Every row gives one point. Examples show where two turns around zero, p and q, send a point. Write where each new point lands after one turn and then the other. Backwards means that the second turn is done in reverse. Each puzzle has new turns, and all numbers are rounded.
In the rows, zero is written as 128.

Turn p:
[ 87 110 165] => [182 146 139]
[ 92 127 121] => [137 155 151]
[139 106  97] => [107 107 154]
[141 151 128] => [113 133 107]
[181 147 129] => [100 100  88]
Turn q:
[159 100 118] => [ 96 106 111]
[133 115 101] => [ 99 129 136]
[159 122 142] => [124 113  97]
[ 85 186 148] => [186 173 145]
[104 117 133] => [138 118 151]
Where do these land?
q, then p: [126 100  98] => [162 147 141]
p, then q: [108 128 101] => [161 131 128]
q, then p: [115 151 167] => [102  95 107]
q, then p backwards: [160 171 154] => [126 164 176]
q, then p: [131  90 120] => [158 126 153]

Turn p:
[114 144 142 136] => [140 129 152 126]
[145 164  84  88] => [ 97 181 119 164]
[128  94 164 151] => [155  87 120 106]
[127 113 127 163] => [118  93 136 119]
[155 160 107  90] => [119 169 114 169]
[ 99  92 143 140] => [137 109 127  83]
Turn q:
[152 130 155 107] => [149 108 157 135]
[ 68 202 117 136] => [ 55 183 157 136]
[133  98 109 117] => [131 103 104 115]
[141  98 142 120] => [151 103 119 138]
[136 135  97 147] => [126 147 115  98]
[138 105 148 141] => [156 125 117 145]
Where do these land?
p, then q: [140 111 165  99] => [146 123 134  81]
q, then p backwards: [123 135  75 160] => [103  94 104  88]
p, then q: [150 103 149 107] => [134 124 116  86]
q, then p: [114 118 153  97] => [131  93 127 103]
p, then q: [114 157  83 142] => [103 149 134 174]
p, then q: [119  99 161 134] => [145  91 128 108]
q, then p: [137 173 110 157] => [153 167 151 152]

Turn p:
[152 101 105 156 144  90] => [127 101 138 185 124 115]
[101 123 125 132 168 159] => [126 141 118 130 179 151]
[154 158 148 151 104 138] => [115 155 106 129  86 132]
[126 105 130 160 151  87] => [102  95 139 170 132 135]
[158 132 164 120 116 147] => [144 144 123 118  93 158]
[ 87 124 172  99 121 166] => [130 127 117  66 145 169]
[125 146  92  85 113 170] => [169 161 123  91 147  97]
[126 151 112  84 134  90] => [126 133 184 114 129 100]
[124 113 105 165 101 104] => [112  96 105 149 116  96]
Turn q:
[111 113 109 119 137 162] => [144 104 159 142 137 139]
[179 146 101 123 125 164] => [141  79 127 124 101  87]
[ 82 131 117  81 110  88] => [ 67 144 137 165 136 157]
[130 106 125 160 148 104] => [148 141  99 127 161 130]
[138 156 139 150 148 138] => [135 117 120  86 126 127]
[161 113 138 152 171 141] => [164 123 125  99 157  96]
[ 89 123 152  72  78 104] => [ 76 173 157 168 100 148]
[134 136 143 166 107 123] => [148 144 100 114 106 139]
Where do these land?
p, then q: [121 127 105 127 134 147] => [119 115 116 118 146 117]
q, then p: [143  92 127  83 164  87] => [ 67 128 160 156 158 140]
q, then p: [146 146 164 107  77 124] => [ 99 123 117  87  96  93]
p, then q backwards: [134 189 138 112 161 121] => [102 116 183  93 125 115]
q, then p: [102  90 106 145  96 105] => [119 160  82 161 133 118]
p, then q: [140 120 111 180 146 165] => [149  76  93 120 142 146]
q, then p: [110 131 145 141 117 147] => [144 145 119 111 110 136]

Turn p:
[139 121 131 126 142 133  85 100] => [137 158 141 143 128 155 108 151]
[161 159 163 116  87 115 115 172] => [113 122 161 146  64  90 136 116]
[ 91 134 129 144 173 133 155 149] => [155  94  99 135 164 105 138 142]
[ 93 100 141 138 140 157 162 125] => [141  92 125 117 165 147 161 132]
[142 120 123 103 141 119 137  96] => [105 130 125 140 145 152 103 118]
[164 119  87 132 128 147 120 111] => [141 146 134  97 126 149  89 110]
[ 78 107 118 119 134 133 145 163] => [128  89  91 107 131 125 156 153]
[163 145 166 147  83  69 102 153] => [118 166 136 170  62  99 154  99]
[122 147  94 126 125 146 129  84] => [114 154 139  98 165 130 106 132]
Turn q:
[149 142 136 153  85 124 133 119] => [143 152 114 123 144 107 142  91]
[117 176 124  88 121 132  94 140] => [ 68 166 117 131 124 134 125 141]
[123 129 139  96 157 189 122 146] => [101 117 128 136 107 188 158 144]
[147 144 129 121 121 115 190 145] => [167 158 125  84 141 138 135 146]
[125 134 148 150 133 116 172 103] => [170 142 164 122 138 116 142 130]
[124 115  92 122 130 156  92 127] => [ 86  89 114 126 122 130 132 118]
[161 116 106  92 170 127 124 119] => [111 100 136 119 165 164 106 151]
[ 90  77 156 115 134 125 132 125] => [149 111 154 143  80 144  99 121]
[115 134  84 172  86  99 124 123] => [129 121 110 104 129  55 128 108]
[128 113 166 171 143  97  97 133] => [157 123 120 191 130 104 113 129]
Where do these land?
q, then p: [100 107  90 109 130 138 119 141] => [104 123 115 106 105 152 152 149]
p, then q: [ 98 126 119 122 159 132 155 151] => [137  85 118 114 131 132 101 144]
p, then q: [126 142 139 150 160 153 117 145] => [151 125  99 144 157 140 114 131]
p, then q: [123  95 141 160 145 108 127 121] => [137 112 127 108 158 127 165 129]
q, then p backwards: [106 143 134 104 159 135 134 150] => [112 116 136 104 120 134  86 125]
p, then q backwards: [116 133 108 123 105 150 151 120] => [136 135  93 116 118 136 143 110]
q, then p backwards: [116 138 127 116 136 138 137  51] => [148 155 161 125  94 167 150  94]
q, then p: [163 145 122 169  65  50  87 144] => [125 212  68 148 139 103  70 132]
p, then q backwards: [134 125 148 122  81 124 121 127] => [ 95 144 133 118 120 160 129 114]
q, then p backwards: [101 126 135 125 150 134 113 133] => [129 129 152 105 126 124 110 139]
p, then q backwards: [225 128 144 108 117 145 147 126] => [100  64 157  96 102 127 112  72]

Turn p:
[139 125 165 140 182 132 145 140 132] => [130 132 184 107 149 134 146 107 141]
[133 111 126 139 139 138 119  58 119] => [189 123 130 146 154 138 112 131 104]
[ 82 125 117 143 111 123 116 137 132] => [108 132 114 140 107 165 109 128 121]
[136 116 139  98 125 111 108 147 164] => [106 143 144 105 115 105 111 159 118]
[138 109 130 141 106 124 118 108 112] => [146 119 125 158 124 116 109 123 122]
[136 114 111 131 137 130 151 142 140] => [109 124 122 112 151 121 121 113 129]
[114 225 145 127 122 121 180 137 154] => [135  97 108  66  99 160 170 142 194]
[133 117 118 138 118 115 138 145 114] => [112 129 120 142 130 118 119 112 143]
[140 109 141  87 116 162 111 142 114] => [124 141 130 129 107  91 151 121  86]
[138 135 110 149 125 139 107 115 121] => [133 111 121 156 142 135 134 142 120]
[120 123 107 114 126 113 116 136 105] => [119 157 110 148 128 124 129 130 130]
Turn q:
[117 111  83 114 131  96 132 140 131] => [145 106 104 129 100 131 167 116 124]
[132 129 116 135 136 126 144 155 155] => [133 127 114 146 129 140 140 137  95]
[156 139 164 167 117 161 111 103 102] => [117 142 170 111 150  95  77 129 126]
[152 132 169 115 132 165 133 115  93] => [127 167 135 101 156 110  97 148 151]
[134 102 128 116 158 132 125 148 128] => [145 131 109 123 159 125 151 126 124]
[109 132  92 110 140 134 157 140 134] => [118 118  88 132 111 130 151 151 122]
[162 164 160 157 118 157  83  93  92] => [125 138 195 123 144  82  81 140 152]
[120 152 158 120 140 137 112 137 118] => [114 146 152 133 149 132 136 145 146]
[121 122 118 130  88 101 131 145 131] => [138 121 140 114  94 156 136 117 114]
[116 114 110 106 117 126 124 123 166] => [142  99 106 143 122 158 125 126 135]
[ 89 113 119 152 115 109 129 117 136] => [ 99 101 128 124 113 142 133  95 121]
[128 125 119 115 143  91 154 121 149] => [133 141  98 156 109 136 143 106 127]
Where do these land?
q, then p: [158 136  86 171 145 156 132 129 142] => [112 159 137 182 134 116 108 113 156]
p, then q: [117 156 165  87 104 137 107 136 138] => [142 149 138  97  88 166 123 146 120]
p, then q backwards: [137 109 159 150 107  92 128 136 117] => [140 154 132 134 113 117 110  80 129]
q, then p: [102 115 155  91 130 150 143  77 117] => [109 132 115  99 141 159 118 180  94]
p, then q: [107 127 114 132 117 138 137 143 133] => [116 105 118 115 122 126 127 135 140]
q, then p: [139 138  98 126 125 114 157 125 119] => [120 120  94 143 115 115 117 131 146]
q, then p: [129  96  98 120 122 116 133 106 138] => [138 124 104 140 150 108 102 136 110]
p, then q: [143 115 117 125 139 123 144 157 147] => [113 125 117 141 133 141 152 117 154]
q, then p: [ 97 158 166 122 152 131  99 105 126] => [122 117 164  95 124 178 114 134 126]
q, then p: [150 129 122 156 138 123 100 165 103] => [148 149 152 121 120 103 135 103 165]

Turn p:
[ 93 103 121 140 119 173 126 113 110 143  88] => [168 114 169  79 134 136 109 122 128 142 132]
[151 126  89 165 119 144 114  90  82 162 140] => [188  91 110 144 102 163 109 129 142 155 116]
[111 160 171 135 124 106 153 162 128 113  82] => [102 137 136  92 132  83 174 156 108 141 115]
[105 141 146 128 148 123 135 126 159 139  89] => [133 141 155 106 139 120 165 124 107 106 115]
[119 102 128 177 122 134  97  95 118 154 156] => [158  94 150 152 113 153 134  98 168 149 130]
[118 126 124 168 106 143 150 134 158 111 113] => [117 114 172 119  99 127 135 158 126 119 140]
[141 161 150 104 124 159 138 139 156 156  80] => [160 161 138 105 162 117 153 172 114 103 130]
[113 152 101 128 125 123 101 133 133 124 116] => [128 157 140 129 116 147 126 130 118 142 102]
[174 114 124  89 166  71 158 147 143  87 120] => [ 74 117  89 154 145  91 115 126  81  85 103]
[150  98 126 115 129 154  82 146 107 130 175] => [123 126 116 163 167 154  90 118 160 157 147]
[129 152 152  82 188 106 181 169 151  70 156] => [ 45 147  85 128 145 110 150 120  67 100 168]
[137 118 130 110  99 128 101  87 108 114 176] => [145 143 110 164 109 116  94  97 161 143 150]
[122 111 101 123  95 100 128 123 112 162 173] => [126 122  94 129 102 149 110 113 185 121 113]
Turn q:
[126 115  72  99  95 147 131 125 103 187 124] => [129 148  88  75 142 116 166  98 167 104 115]
[144  95  91 137 141 167 167  91  92 115 123] => [125 170 115 138  92 121 127 144 186 117  86]
[ 93 159 155  80  99 172  94 123 138 160 142] => [155 112  48 117 148 141 146 128  90 115 151]
[162 104 155  99 132 125 146 100 161 109  98] => [123  90 139 147  89 145 168 157 131 143 110]
[106  95 162 134 160  93 108 118 114 118 119] => [ 88 129 152 152 138 177 117 132 110 117 120]
[ 90 158  90 115 140 156  98 121 156 126 126] => [150 127  98 133 185 113 131 163 140 122 144]
[140 110 119 136 109 126 128 152  80 131  97] => [117 137 144  90 112 122 117 116 126  90  97]
[165 143 147 137  81  85 113  99  99 132 127] => [158  96 153 133 103 148 127  68 130  99 125]
[ 88 113 134 135 114 113  87 129 143 105 151] => [100 114 122 161 155 126 116 125 114  99 163]
[175 132 136 169 120 128 119 178 153 153 122] => [118  88 147  80 117 104  93 114 127 164 136]
[141 150 147 168 174  97 147 153 132 113 153] => [127 146 175 146 131 126  88 121 109 179 133]
[100 134 111 123 121 163 159  87 138  90 135] => [152 156 107 168 110 115 142 166 152 113 144]
[106 171 166 150 137 132 161 171 154 160 128] => [146 146 135  88 124 135 112 141  86 175 175]
[153 113 106 109 169  88 135 145 129  94 148] => [103 135 169 164 147 103 143 119 123 154  93]
Where do these land?
q, then p: [136  67 114  93 116 137 156 135 117 105  71] => [ 81 145 146  65 112  82 122 157 120 120 128]
q, then p: [132 184 133  98  62 162 127 146 173 125 146] => [106  84  59 163 106 129  84 125 149 106 104]
q, then p backwards: [123  82 146 121 148 130 118 145 120 154 111] => [106 128 102 129 142 110 141 177 129 123 132]
p, then q: [ 63 150 161 146 129 134 156 107 111 151  93] => [146 134 121 133  89 136 204 102 111 145 109]
p, then q: [135 139 142 129 169 156 121 118 169 110 184] => [139 170 105 167 110 121  77 118 143 144 152]
q, then p: [146 179  71 118 136 136 125 101 111 131 117] => [133 120 124 169 150 114 143 156  85  86 107]
q, then p: [154 121 162 106 102 116 141 164 176 128 118] => [120  99  95  91 128 108 108 110 178 121 131]
q, then p: [ 96 115 103 149 149 117 116  86 137 131 151] => [120 130 159 150 121 170 161 125 112 121 153]
p, then q: [137 114 145 111 121  83  96  95 111  99 185] => [144 116 147 142 149 152 114 114 193 116 180]
p, then q backwards: [163 121 116 156 131 136 116 129 111 126 110] => [148 148 145 124 151 134 110 122 147 104 118]
p, then q backwards: [147 134 109 152 160 131 113 184 112 115 101] => [129 120 157 103 187 124 104 151 147 127 110]
q, then p: [105 129 131 157 114  99 151 126  88 161 149] => [164 173 120 150 106 123 138 116 120 136 165]

Turn p:
[142 165 173 132 126 103 147 117 139  91 165 150] => [172  91 124 113 127 105 145 180 124 119 137 157]
[ 77  93 120 104 141  95 146 155 144  97 152 140] => [102 120 162 116 155 105 130 131 124 181 125 178]
[106 164 103 130 158 158 169 132 156 130 110 159] => [147 154 174 172 128  86 132 144 135 130 108 109]
[161  96 131 122 133 111 144 118 158 145 119 104] => [110 102 132 157 119 176 142 132 116 135 122 130]
[142 110 151 109  85 150 112 104 135 113  85 162] => [105 133 159  95  95 146 132 135 145  70 122 134]
[157 103 116  96 118 150 164 115 116 166 138 147] => [133 157 145 145 129 185 105 154 156 131 124 128]
[110 134 102 119 160  99 106 104 112 112 123 161] => [108 150 123 125 177 102 163 134 141 116 132 137]
[ 97 166 146 153 144  87 112 158 130 145 116  86] => [145  86 112 115 142  99 149  92 109 162 128  86]
[120 101 123 130  87 137  89 101  76  95 100  93] => [ 80 151  83  69 115 137 114 112 107 100 108 125]
[126 118  96 125 104  88 117 161 126  93 117 155] => [ 82 123 122 110 114  98 148 134 168 150 138 148]
[160 141 148 145 166 159 129 170 122 155 140 101] => [186 137 110 158 103 145 131  92 116 149 141 121]
[164 171 113 120  88 153  78 144 132 151 147  85] => [148  97  71 140 107 133  84  88 164 102 116 111]
[102 102 141 177 153 174 151  86 118 171 152 122] => [146 164 146 150 151 148  88 138  61 119 162 100]
Turn q:
[174 133  94 133 181  87  81 139 106 137 115 184] => [ 79  81 100 120 156 117 164 115 174  91 145  79]
[111 144 157  84 124 141 158  87 141 132 180 125] => [167 127 140  93  94 147 117 161 119 169 167 136]
[167 153 129 141 130 121  91 161 141 132 142 102] => [118 101 136 152 176  96 125 126 127 158 126 113]
[133 127 137 144 145 149 127 139  98 126 113  88] => [118 160 138 122 160 110 124 148 111 120 105 122]
[115 109 152  82 122 106 164 147 147 130 160 156] => [145 101 143 103  77 117 161 120 121 143 150 160]
[130 135 101  94 118 112 131 148 142 187 139 157] => [110 100  84 139 110 134 171 133 142 160 143 151]
[100 126 164 119 101 146 124 135 116  97 116 104] => [159 130 145 127 116 116 101 144  94 115  94 139]
[144 135 145 147 105 160 143 109 134 112  88 139] => [148 151 103 117 132 138  99  90 104 120 111 116]
[134 172  74 177 171  96 107 169 107 145 124 189] => [ 43  85 116 118 154 152 152 104 187 126  97 102]
[ 77 106 147 117 115 142 122  87 170 105 126 117] => [184 137 141 137 107 147  87 136 139 107 141 165]
[ 92 131 141 104 105 101 159  80 131 115 100 105] => [187 163 131 137  80 141 129 142 141 124 111 118]
[ 96  92 184 146 115 134 160  84 151 133 118  99] => [199 174 155 123 130 160 131 122 109 116 131 158]
[144 107 119 160  93 131 125 119 111 101 146 101] => [117 147 161 165 130 134 109 120  92 122 135 107]
[154 135  66 134 173 124 137 160 138 126 111 147] => [ 66 135 108 122 134  98 135 100 177 128 133 124]
[148 117 110 138 123 170  91 156  87 140 142 108] => [ 79 126 118 145 164 114 115 159  85 120 129 128]
Where do these land?
p, then q: [107 175 134 163 110 141 160 111 160 122 135 106] => [123 125 153 173 149  98 162 131 107  98 106 108]
p, then q: [160 143 102 119 120  94 172 138 132 102 123 173] => [123 115 135 135 122 119 153  79 133 164 102 179]
q, then p: [169 151 104 122 107 105 150 191 109  98 108 131] => [ 80 104 132  92 158 140 138 143 102 143 110  72]
q, then p backwards: [ 90  65 132  93 141 118 110 162 111 188 113 148] => [184 122 146 121 153  96 106  92 144  56 130 151]
q, then p: [119 129 162 125 136 169 130  96  83 133 163  84] => [191 146 104 104 117 128 135  85 158 156 124 137]
q, then p backwards: [138 157 136 169 119 139 159 104 189 110 169 121] => [ 96  94 137 110 132 145 135 186 121 184 155 127]
p, then q backwards: [102 103 134 101 161  94 104 118 105 147  83 142] => [154 122 144 183 168 109 156 140 111 156 131 139]
p, then q: [119 130 141 122 115 134  97  91 134 169 143 107] => [122 140 140 122 148 107  93 153 131  89 153 121]
q, then p: [147 149 159 149 135 125 131 116 174 119 154 102] => [165 112 121 150 149 172 144 117 121 106 150 128]
p, then q: [107  83 157 166 114 128  88 112  98 146 134 126] => [114 115 142 109 103 130 103 197 118 130 158 117]
q, then p: [155 107  96  93 118 132 156 184 119  74  83 142] => [ 64  92 113  75 160 105 141 168 136 126 110 104]
p, then q: [114 156 119  93 117 114 120 142 157  99 123 173] => [170 106 142 122 113 118 153  82 153 118 131 146]
p, then q: [112 107  98 122 177 131  98 158  92 148 128 138] => [136 140 118  99 139 169 122 144 173 168 147 107]
q, then p backwards: [117 114 110 136 129 131 103  73 117 140 143  92] => [153 121 114 143 134 142 158  95 119 163 150 161]
p, then q: [164 153 134 147 121 167 142 125 140 125 117 135] => [125 125 143 160 129 118 108  98  99 140 111 106]

Turn p:
[100 115 141 161 103 104 191 109 172 121 162 147 132 106] => [127 142 171  76 145 156 147 168 161 118 135  80 117 150]
[174 128 123 145 145 115  99 116  92 158 103  94 136 117] => [ 98 134 102 154  96 101 107 108 101  85 137 131 152 129]
[106 112 143 165 102 162 130 133 117 104 158 147 112 103] => [124 125 128  74 129 157 163 153 104 147 132 142 144 137]
[ 96 127 146 147 133 135 165 151 127 157 170 179 141 136] => [140  95 118 124 158 163 173 149 152 140 137  94 141 161]
[125 129 150 126 121 104 140 155 134  92 207 164 144 102] => [139 136 147 114 194 140 169 181 138 115 141 155 131 157]
[171  97 121 108 135 148 109 137 133 134  87  77 137 177] => [143 136 120 184  57 112 106 127 126 129 130 145 120  92]
[170 128  99  95 133 139 130  88  89 118  79 139 139 165] => [126 139 123 170 127 126 104  89 112 130 148 116 147  51]
[ 99 153 139 164 103 112 120 151 157 107 137 168 160 122] => [103 144 145 108 152 156 159 125 178 146 120 148 141 160]
[ 51 121 154 146 137  98 154 142 121 100 151 124 132 112] => [ 99  84 182  99 152 118 157 154 133 149 123 123 112 161]
[173 117 101 110 167 129 111 137 129 132  69 126  87 134] => [166 150 131 165 100 104 111  74  91 119 102 124 138 114]
[ 76 100 132 114 102 117 119 132 150 139 160 156 150  85] => [115 132 113  88 162 105 165 170 158 145  94 116 122 138]
[120 156  69 127 137 148 124 150 123 134 129  65 126 105] => [111 120 119 140 119 132  54 148  98 142  89 141 129 152]
[162 146 129  97  98 117 115 125 106 150  95 112  88 163] => [145 109 108 142 109 137 106  84 126  86 118 147 106  83]
[138 154 161 102 142 155 132 117 139 131 105 114 135 113] => [154 120 120 113 120  98  95 113 145 138 156 137 140 129]
[158 138 112 112 160 138  84  78 133 141 109 107 103 179] => [130 154  96 166 103 117 103  79 100 133 157 125  81 106]
Turn q:
[ 96 142 141  76 126 112 106 153 182 157  53  94 157 120] => [ 57  65 114 121  67 107 145  94 105 116 124 106 151 107]
[157 131 158 133 132 112 134 156 140 141 143 136  92 120] => [136 114 123  98 136 139 110 113 153 144  88 145 121 139]
[174 109 106 141  95 156 113 136 127  77 128 136 150 147] => [121 126 106 145 151 134 120 173 149 174 178 134 114 118]
[ 99 162 128  82 123 114 112  99 187 134  86 158 161 121] => [ 96 104 153 148  61 117 179 114  99 152 121 135 147  97]
[153 124 144 159 153 120 106 124  93 169 136 115 124 100] => [148 133 134 117 137 120  73 147 115 115  85 102 131 133]
[ 86 153 142 116 176  98  86 125 117 174  82 131 102 116] => [102 135 124 132  65 128 106 110  85  86  70 131 145 143]
[113 161  83 136  86 156 151 162 150 103 121 143 162 160] => [114 120 121 140 107 126 189 160 180 127 177 120 106 128]
[ 95 151 160 134 155 137 116 119 130 110 144 113 123  94] => [153 142 134 147 103 148 112  82 124 130 121  97 135 135]
[109 125 164 160 125 113 106 101 132 149 131 122  84 143] => [148 157 116 104 108 116 100  99 108 118 105 148  96 113]
[139  95 110 113 149 207 163 120  89  86 166 164 116 148] => [142 142 157 192 197 169 130 137 140 125 166 158  97 159]
[149 143 144 141 145 151 165  93 113 111 160 116 130 178] => [191 125 112 167 164 114 139 123 139 116 135 151 111 117]
[121 145 105  93 130 105  99 118 117 156 125  94  89  95] => [ 98 151 139 115 114 132  98 112 133  95 103 132 180 101]
[149  86 100 159  79 141 172 134 124 124 121 123 136 109] => [132 117 142  79 168 146 135 165 133 127 174 114 110 114]
[142 111 148 135 118 113 115 134 111 174 171 132 137 109] => [128 145 150 106 159  99 109 130 132 140  86 102 121 131]
[155 114  72 149 126 120 167 141 147  89 120 137 146 133] => [146 106 129 109 135 137 153 173 144 141 183 146 149 149]
[138  70  97 140 128 139 142 141 124  93 180 130 146 157] => [137 146 132 130 185 103 129 139 142 151 184 140 122 169]
[ 99 153 175 109 129  81 122 120  93 129 109 129 120 125] => [125 150  88 126 117 143 149 101  93 119  76 114 141 121]
Where do these land?
q, then p backwards: [ 84 151 119 121 135 129 168  99 153 102 121  97 108 149] => [179 130 180 136 125 126 115 128 112 131 108 154 104 156]
p, then q backwards: [130 163 114 131 100 131 124 116 123 150  89 103 135 141] => [131 142 144 117 128 143  95 147 142 132 114  96  90 116]
p, then q: [126  94  93 135 160 107  89 164 158 146 147 128 127 133] => [149 117  84 104 101 137 145 163 137  85 127 149 105 130]
q, then p backwards: [125 132  84 130 149 128 161 151  88 142 148 143 121 104] => [145 134 128 155 121  93 165 158 148 125 158 144 140 100]
q, then p: [134 161  99 131  91 135 141 120 154 162 137 169  97 158] => [184 132 157  85 150 135 145 107 164 121 108 124 140 136]
q, then p: [164 102 138 141 118 114  98  90  91 115 156 111 165 117] => [101 118 101 168 131 100 103 118 112  96 121 141 149 176]
q, then p: [168 119 127  85 129 138 125 114 159 119  91 148  94 105] => [131 120  88  99 127 109 176 135 134 164 122 109 163 122]
p, then q backwards: [132 109 132 153 173 138 161 163 100  91 137 167 120 174] => [118 131 123  97 156 150 172  90 139  86 125 165 167  98]
q, then p: [ 87 157 124 148 106 171  99 174 104 107 158  94 152 169] => [110 163 159 118 121 175  86 135 118 123 112 132  61 172]
p, then q backwards: [ 83 129 157 116 143 138  93 110 124  85  83 140 159 128] => [135 107 130  92  98 112 107 124 197 124 163 134 140 143]
q, then p backwards: [134 149 165 174  92 108 120 173 175 106 153 107  95  96] => [ 91 158 150 129  90 175 137 100 187 156  86 141 116 131]
q, then p backwards: [115  94  91  92  92 128 174  99 102 154 106  93 174  94] => [138  97 136 136 128  93 177  83  57 108 147 164 133 102]
q, then p: [167 145 157 133 167 133 135 122 160 149 141 171 123 133] => [150 139 119 130  85 123 171  91 142 101 123 109 147 109]
p, then q backwards: [158  95 162 135 153 130 128  96 137 156 124 153  89 109] => [ 71 132 133 164 125  98 153 112 125 125 132  97 156 135]
q, then p: [113 120 158  95 114  93 104 130  90 136 130  96 163 109] => [ 70 105 141 144 124  96  77 128 118 137 122 115 131 130]
